Each point is reached from the start by the listed moves, each made once or not at all, plus a little noise. Is the number of moves made odd or even? Then give how often each move was made.
(in the rows, 128 means zero)

Moves:
(1): [194 158 121 118 114]
(2): [105 213 142 145 171]
Start: [120  90  99  86  99]
Points:
[164 207 108  93 128] -> even (1, 1)
[186 121  92  76  85] -> odd (1, 0)

Moves:
(1): [169 140 117 120 144 117 126 120 126 134]
(2): [129 167 116 129 137 136 147 126 125 128]
(3): [132 138 165 124 132 134 135 133 129 123]
(4): [131 132 129 190 102 136 114 106 126 119]
(5): [124 121 135 142 166 133 135 130 114 138]
(6): [143 111 123 123 122 193 107 110 125 149]
(7): [140 108 135 131 127 134 191 114 142 118]
(8): [145 125 122 137 117 140 132 154 138 138]
Start: [140 130 131 118 138 156 112 123 110 142]
Points:
[147 146 169 177 114 171 104 106 109 126] -> even (0, 0, 1, 1, 0, 0, 0, 0)
[170 102 173 112 138 233 161  97 120 147] -> odd (0, 0, 1, 0, 0, 1, 1, 0)
[155 148 122 191 151 241 103  81  84 162] -> even (0, 1, 0, 1, 1, 1, 0, 0)
[175 146 157 174 121 249 165  74 116 141] -> odd (0, 1, 1, 1, 0, 1, 1, 0)
[167 113 175 138 171 186 191 143 123 147] -> even (0, 0, 1, 0, 1, 0, 1, 1)
[216 126 153 186 155 242  94 104 100 177] -> even (1, 0, 1, 1, 1, 1, 0, 1)

Moves:
(1): [142 164 133 119 132 124 118 115 104 126 111 137 123  90]
(2): [114 128 123 148 132 112 121 102 138 149 137 129 120 136]
(3): [102 134 133  94 130 118 147 100  90 135 141 132 143 135]
(4): [112 140 163 165 130 150 143 133 128 127 111 113 136 137]
(5): [136 110 136 112 136 105 136 142 123 145 126 121 125 128]
(6): [142 123 122 116 148 172 129 119 136 155 113 117 149 123]
(7): [147 127 118 151 115 125 142 120 122 132 151 136 138 136]
(8): [132 142 136 130 116 124 131 148 136 133 132 117 115 127]
(9): [118 126 142 114 140 124 126 119 156 116 124 143 153 123]
(10): [145 116 133 131 100 124 130 115 123 155 117 124 142 147]
(11): [125 107 141 127 133 147 105 127 118 133 143 144 128 114]
(12): [109 138 129 136 135 134 136 152 115 130 123 165 131 133]
(13): [106 135 115 134 125 111 115 141 132 124 114 128 150 122]
(14): [143 126 135 118 151 127 115 135 127 101 152 118 154 161]
Start: [110 128 108 126 129 105 121 150 109 132 126 121 151 137]
Points:
[158 107 109 147 107  98 142 128 120 233 135  98 172 168] -> even (0, 1, 0, 0, 1, 1, 1, 1, 0, 1, 0, 0, 0, 0)
[123 149 121 108 139  61 103 182  65 145 102 147 210 151] -> even (1, 0, 0, 0, 1, 0, 0, 0, 0, 1, 0, 1, 1, 1)
[103 137  82 161 167 118 111 151 111 155 149 146 226 181] -> even (0, 1, 0, 0, 0, 1, 1, 0, 0, 0, 0, 1, 1, 1)
[ 96 116 131  72 154  70 119 120 118 193 130  99 249 187] -> odd (0, 1, 1, 0, 1, 1, 0, 1, 1, 1, 0, 0, 1, 1)
[133 106 124 141 171 126 112 169 100 186 180 144 188 171] -> even (0, 1, 0, 0, 1, 1, 1, 1, 0, 0, 1, 1, 0, 1)
